Each point is reached from the start by the listed moves, each made once or not at all, plus a little noise. Is the number of moves made odd or even? Then give how often each move was made.
In the rows, zero is written as 128.

Moves:
(1): [103 144]
(2): [117 109]
Start: [103 118]
Points:
[ 79 135] -> odd (1, 0)
[ 69 114] -> even (1, 1)

Moves:
(1): [175 131 120 106 100 143 123 118]
(2): [ 70 118 137 132 124  90 120 152]
(3): [153 173 123  90 158 148 135 127]
(4): [183 146 126 121 156 129 128 144]
(5): [109 107 121 131 114 132 112 135]
(6): [121 134 131 138 121 140 127 151]
Start: [113  83 104 154 126 147 177 128]
Points:
[141  65  88 136  83 166 155 125] -> even (1, 0, 0, 0, 1, 0)
[188  91  91 140 106 179 155 164] -> even (1, 0, 0, 1, 1, 1)
[179 137  95 105 121 193 179 140] -> odd (1, 0, 1, 0, 0, 1)
[136 135 106 113 179 129 175 166] -> odd (0, 1, 1, 1, 0, 0)
[208 111  97 135 119 174 170 158] -> odd (1, 0, 0, 1, 0, 1)
[118 106  90 119 143 170 167 136] -> even (0, 0, 1, 0, 1, 0)

Moves:
(1): [137 150 112 143 118 125 146 152 168  92 107 116]
(2): [153 122 129 136 109 133 103 139 124 145 113 119]
(3): [132 118 170  84 128 117 142 105 133 119 127 122]
(4): [113 133 156 134  89 103 154 106 153 114 131 131]
(5): [125  98 128 129 129 127 146 142 147 129 157 182]
(6): [160 137 161 165 149 147 149 130 141 143  99 149]
(7): [142 187 138 115 134 135 158 110 113 163 150 129]
(8): [120  95 149 147 103 169 111 119 159 147 139 107]
(9): [125 131 131 151 134 106 113 120 125 130 152 122]
(10): [112 131 129 124 138 127 140 157 117 123 126 131]
(11): [137 147 131 136 109 128 118 109 120  98 142 131]
Start: [146 124 134 100 113 130 140 139 127 125 130 156]
Points:
[172 171 134 127 109 115 180 193 154 143 164 189] -> even (1, 1, 0, 0, 1, 0, 1, 0, 1, 1, 0)
[201 229 232 108  72 117 236  78 191  91 115 162] -> even (1, 0, 1, 1, 0, 1, 1, 0, 0, 0, 1)
[151 160 230 144  85 173 212 122 169 178 135 164] -> odd (0, 0, 0, 1, 0, 1, 1, 1, 0, 1, 0)

Moves:
(1): [136 129 132 121 134 150 121 144 125 133 121 135 146 143 121 119 139 134
 132 121 101]
(2): [118 131 136 109 146 122 126 128 131 144 140 121 135 127 124 141 121 127
 147 136 102]
(3): [125 123 123 136 124 130 136 117 131 156 140 131 116 147 132 146 132 117
 116 145 137]
(4): [138 123 117 138 138 131 126 124 113 124 117 122 144 114 137 113  99 100
 144 133 123]
(5): [121 114 115 120 149 126 133 113 146 153 105 116 121 109 133 121 126 149
 131 130 133]
(6): [132 107 118 137 106 112 115 129 138 122 140 123 127 121 142 133 142 140
 132 129  91]
(7): [131 124 110 123 108 123 138 116 113 143 130 155 131 122 130 122 137 130
 130 128 140]
(8): [146 120 111 117 143 125 120 135 120 114 132 115 119 135 121 120 149 142
 137 135 126]
(9): [131 113 129 118 128 131 134 104 136 138 121 130 135 141 134 125 139 112
 119 113 139]
(10): [127 139 119 130 126 132 128 135 118 129 134 119 118 128 149 129 126 138
 130 131 128]
(11): [111 139 121 127 151 123 128 144 121 136 111 149 121 139 131 137 140 135
 114 110 125]
(12): [125 113 131 122 121 111 142 154 147 129 116 134 135 163 116 129 116 129
 146 138 124]
(13): [139 127 128 100 118 142 127 127 125 131 136 125  94 124 117 132  91 139
 119 127 103]
(14): [125 137 123 126 129 119 120 140 134 120 139 132 147 125 126 111 127 123
  97 129 135]
(15): [130 141 122 122 134 136 121 138 153 116 131 125 117 131 117 129 141 118
 144 134 133]
(16): [134 135 138 130 130 130 129 136 136 102 123 147 125 146 135 125 111 146
 123 148 115]
(17): [125 139 131 101 121 105 137 122 114 148 127 124 137 118 126 110 135 114
 133 157 134]
(18): [141 136 139 135 140 122 114 132 133 143 140 136 135 113 123 133 141 124
 121 118 124]
Start: [104 132 117 110 126 144 132 148 137 100 125 143 124 135  99 131 139 126
 117 109 106]
Points:
[112 121  77  13 124  96 126 206 125 137 136 175 133 171  74 107 155 160
 123 140   8] -> even (1, 1, 0, 0, 0, 1, 1, 1, 0, 0, 1, 1, 1, 1, 0, 0, 1, 0)
[130 144 109  38 106 132 107 159 143 153 167 164 121 110  77 126 165 127
 154 134   7] -> even (1, 1, 0, 0, 0, 1, 1, 0, 0, 0, 0, 0, 1, 0, 1, 0, 1, 1)
[150 149  93 120 168 159 103 187 124  95 149 157 150 160 120 103 140 126
  96 146  74] -> even (1, 0, 1, 1, 0, 0, 0, 1, 0, 1, 0, 0, 0, 1, 0, 1, 0, 1)
[ 91 128  95  61 157 139 142 183 187 125  82 154  70 161  71 139 112 155
 135 109  82] -> odd (0, 0, 0, 0, 1, 0, 0, 0, 0, 0, 1, 1, 1, 0, 1, 0, 0, 0)
[121 120  55  83 137 135 115 195 169 169 120 179 108 153 111 120 131 137
 107 118  43] -> odd (1, 0, 1, 1, 1, 1, 1, 0, 0, 1, 1, 1, 1, 1, 1, 0, 0, 1)

Moves:
(1): [131 123 145 119 127 119 126 120 139 119 140 112 122 142 127 132 140 137
 130 135 138 121 131 128]
(2): [137 134 131 135 120 127 126 119 137 137 141 142 135 131 121 135 138 144
 131 115 134 116 114 134]
(3): [134 112 119 140 130 136 131 149 119 116 130 141 124 134 121 132 137 129
 140 132 114 127 124 122]
(4): [153 139 118 122 134 147 123 134 152 120 132 123 126 131 135 150 133 123
 123 130 121 132 142 117]
(5): [135 128 153 118 150 159 129 124 132 144 115 139 144 110 134 118 150 139
 120 148 119 132 124 102]
(6): [120 136 140 116 114 124 121 130 133 130 130 125 124 126 139 130 119 135
 128 115 126 147 130 132]
(7): [139 126 108 134 126 123 118 129 144 141 117 112 148 129 128 135 122 123
 130 124 141 138 122 126]
(8): [132 128 110 124  98 142 149 102 128 113 135 104 107 104 120 116 147 123
 127 123 135 124 114 121]
(9): [119 138 113 124 105 153 155 143 136 120 134 127 129 148 154 105 133 144
 111 113 135 119 152  95]
(10): [144 118 106 108 132 134 126 108 139 151 125 133 150 124 133 134 126 132
 126 143 122 128 131 134]
(11): [131 146 108  95 125 133 136 135 130 146 108 120 130 155 141 137 119 123
 122 136 135 149 119 141]
(12): [118 133 117 122 138 127 145 144 126 153 135 143 124 126 134 131 141 115
 124 113 121 131 113 132]
(13): [130 156 110 136 132 137 148 154 135 131 131 157 123 116 118 132 142 140
 134 125 136 135 136 151]
(14): [143 128 112 130 117 133 137 139 140 120 142 125 121 141 111 134 138 136
 106 125 124 135 112 117]
(15): [121 124 144 133 116 135 137 131 131 135 136 112 128 134 132 128 116 102
 146 127 118 120 134 128]
(16): [150 126 121 149 120 146 107 128 118 149 150 141 119 164 123 120 137 123
 111 101 118 141 149 126]
(17): [132  92 117 150 131 117 131 138 115 104 123 126 148 145 148 135 118 116
 116 136 122 122 122 143]
(18): [109 135 133  86 107 128  82 168 151 124 128 120 142 106 118 153 119 139
 124 116 143 133 136 139]
(19): [126 114 150 135 124 135 133 125 147 120 122 133 114 130 130 108 108 141
 123 121 138 115 112 121]
(20): [122 147 127 147 115 126 124 140 134 137 129 119 109 134 130 128 125 123
 128 134 129 128 121 139]
(21): [105 141 143 141 166 142 117 138 109 132 146 153 125 131 150 143  92 114
 122 123 143 149 121 150]
(22): [101 135 124 116 120 154 154 133 142 111 116 116 109 136 132 143 118 147
 130 140 126 101 141 130]
(23): [104 141 107 108 136 113 134 131 137 128 133 144 144 154 137 136 126 119
 119 124 134 146 121 147]
(24): [127 142 125 136 142 131 140 137 131 117 130 118 138 119 128 115 131 134
 138 117 118 115 123 133]
Start: [117 153 134 112 159 145 105 131 142 121 132 123 131 124 121 113 113 134
 168 149 114 133 127 134]
Points:
[ 26 196  90  80 123 200 136 226 178 108 180 122  84 146 124 176  92 102
 153 125 123 146  84 181] -> even (0, 0, 1, 0, 0, 0, 0, 1, 0, 0, 0, 1, 0, 1, 1, 0, 0, 1, 0, 1, 1, 1, 1, 0)
[100 181  91  54 190 247 120 241 243 149 165 154 196 148 175 142  94 132
 127 111 117 159 102 107] -> even (0, 0, 1, 1, 1, 0, 1, 0, 1, 1, 0, 1, 0, 1, 1, 0, 0, 1, 1, 0, 1, 0, 1, 1)
[ 73 189 104 151 171 203 162 217 205  79 162 151  97 195 160 170  50 115
 134 151 128 137 107 199] -> even (0, 0, 0, 1, 0, 0, 0, 0, 0, 0, 0, 0, 1, 1, 1, 0, 1, 0, 1, 1, 1, 1, 1, 0)
[ 67 199 140  25  70 245 154 200 233 127 130 101  81 142 155 118 143 209
 143 125 147 111  93 105] -> odd (1, 1, 1, 0, 1, 1, 0, 1, 1, 0, 1, 1, 0, 0, 0, 0, 0, 1, 1, 1, 0, 1, 0, 0)
[132 173 130  70 124 208  46 147 229 182 140 105 155 150 116 160 135 189
 144 153 134 122 146 137] -> odd (1, 1, 0, 0, 1, 0, 1, 0, 0, 1, 0, 0, 0, 0, 0, 1, 0, 1, 0, 1, 0, 1, 0, 0)
[104 189 108  89  78 249 175 151 217 128 101  96  97 154 163  93 122 198
 149 144 141 119  92  89] -> odd (0, 1, 1, 0, 1, 1, 1, 1, 1, 0, 1, 0, 0, 0, 0, 0, 0, 0, 1, 1, 0, 1, 0, 0)
[ 78 151  55  31 129 206 127 209 165 112 142 122 127 145 158 193  79 135
 124 144 121 171  80 189] -> odd (0, 0, 1, 0, 0, 1, 0, 1, 0, 1, 1, 1, 0, 1, 0, 0, 1, 1, 0, 0, 1, 1, 0, 0)
[104 162  62  92 128 240 183 150 196 106 105  96 152 208 187  73 117 155
 107 122 129 128 117 111] -> odd (0, 0, 0, 0, 1, 0, 1, 1, 1, 0, 1, 0, 0, 0, 0, 1, 1, 0, 1, 0, 0, 1, 1, 1)

Moves:
(1): [140 127  94 123 125 145 128 151 112 115 149 126 128 149 127 128 125 125
 143 129 125 119 138 121]
(2): [100 131 101 130 138 118 128 137 136 125 149 128 158 151 155 115 109 133
 125 123 138 115 149 124]
(3): [122 147 141 152 116 131 139  85 133 121  99 139 127 129 144 123 141 115
 146 146  99 133 157 148]
(4): [136 135 136 119 156 130 125 112 137 148 143 122 126 120 138 108 140 132
 137 116 116 148 132 129]
(5): [144 117 126 130 137 118 128 130 103 126 129 139 112 137 141 118 121 145
 117 130 116 114 124 120]
(6): [122 114 141 135 114  94 171 137 103 150 108 140 156 101 118 131 149 133
 137 140 149 117  81 130]
(7): [146 156 119 123 114 115 122 109 132 123 105 152 115 131 111 111 125 163
 126 149 123 117 136 129]
(8): [116 166 135 118 131 109 113 120 143 119 140 127 131 141 160 126 159 136
 119 127 119 152 113 146]
(9): [113 119 129 141 127 125 129 136 142 129 147 123 117 138 127 142 144 127
 123 115 115 131 145 116]
(10): [147 128 101 154 111 144 126 127 140 111 122 116 118 158 133 107 132 124
 147 107 129 118 103 119]
(11): [135 147 143 135 127 142 152  92 129 137 155 127 110 113 128 137 124 121
 138 143 141 122 143  91]
(12): [123 118 137 111 127 129 113 129 126 106 119 123 112 132 123 110 132 123
 117 135 102 128 131 106]
(13): [ 86 129 123 148 149 143 120 134 134 120 116 141 148 125 123 132 158 120
 127 137 164 146 123 118]
(14): [142 133 121 114 130 137 120 133 134 108 121 118 114 122 105 112 135 123
 118 126 137 149 121 124]
(15): [132 122 138 114 135 136 126 128 125 125 150 121 139 108 103 119 109 132
 124 118 117 115 138 138]
(16): [134 135 119 143 127 150 139 139 127 136 120 127 128 127 124 124 135 112
 124 126 125 130 114 110]
(17): [119 128 146 105 129 120 117 138 141  83  97 132 121 149 114 145 109 135
 114 119 116 133 141 121]
(18): [103 124 119 118 127 103 131 133 126 118 130 142 109 120 129 142 123 121
 125 123 129 110 142 124]
(19): [123 131 118 132 114 140 129 142 136 118 130 116 132 136 139 114 117 133
 138 115 138 106 138 138]
(20): [143 122 138 144 129 132 125 128 141 141 123 109 117 140 135 124 123 105
 138 134 106 124 128 140]
(21): [119 112 142 130 118 118 129 145 113 144 142 135 135 124 130 117 125 101
 124 102 131 141 126  93]
(22): [109 137 130 135 114 137 146 119 125 110 132 139 109 131 112 135 111 124
 132 128 129 151 118 102]
(23): [121 145 133 113 121 117 102 132 125 130 114 104 151 147 120 124 133 116
 111 109 124 133  99 137]
(24): [129 120 155 120 118 148 138 129 148 133 140 123 123 141 114 134 147  95
 136 120 136 133 108 153]
Start: [144 150 123 134 131 126 143 129 120 144 146 128 126 134 116 130 125 127
 104 136 118 116 132 132]
Points:
[107 240 142 152 145 164 137  24 196 106 176 140 125 176 141  45 194 113
 139 149  92 137 156 123] -> odd (0, 1, 1, 1, 0, 0, 1, 1, 0, 1, 1, 1, 1, 0, 1, 0, 0, 0, 0, 0, 0, 0, 0, 1)
[110 140 102 196 117 141 193 181 135 120 149 161 119 235  97  81 160  82
 138  93 114 134  79  36] -> odd (1, 1, 0, 1, 1, 1, 1, 0, 1, 1, 0, 0, 1, 0, 0, 1, 1, 0, 0, 1, 1, 1, 0, 1)
[134 184 118 175 108 117 146  88 153  73 158 120  39 178 126  98 143 102
 115 110  31 133 142 130] -> even (0, 0, 1, 0, 1, 0, 0, 1, 1, 1, 0, 0, 0, 1, 1, 0, 0, 1, 0, 1, 0, 1, 0, 0)
[ 68 164  89 174  90 133 238 162  79 136 188 200 126 155 102 103 133  90
 132 139 195  74 110  19] -> odd (1, 1, 0, 0, 1, 1, 1, 0, 0, 0, 1, 0, 1, 0, 0, 1, 0, 1, 1, 0, 1, 1, 0, 1)
[106 139 174 172 150 153 137 165 146 165 201 122 125 164 121 113 195  47
  87  93  93 150 100 114] -> odd (0, 0, 0, 0, 1, 0, 0, 1, 1, 0, 0, 0, 1, 0, 1, 1, 0, 0, 0, 1, 1, 0, 0, 1)
[121 144 109 167  99 133 146 138 192  51 125 105  66 249 145  96 120  76
 125  88  66  76 179 149] -> odd (0, 1, 1, 0, 1, 0, 0, 0, 1, 1, 0, 0, 0, 1, 0, 0, 1, 1, 1, 1, 0, 0, 0, 1)
[115 220 101 168 142 157 122  88 199  88 171 129 123 208 145  27 198 141
 124 103  98 132 155 169] -> odd (0, 1, 1, 1, 1, 0, 1, 1, 1, 1, 0, 0, 1, 1, 1, 0, 0, 0, 1, 0, 0, 0, 0, 1)
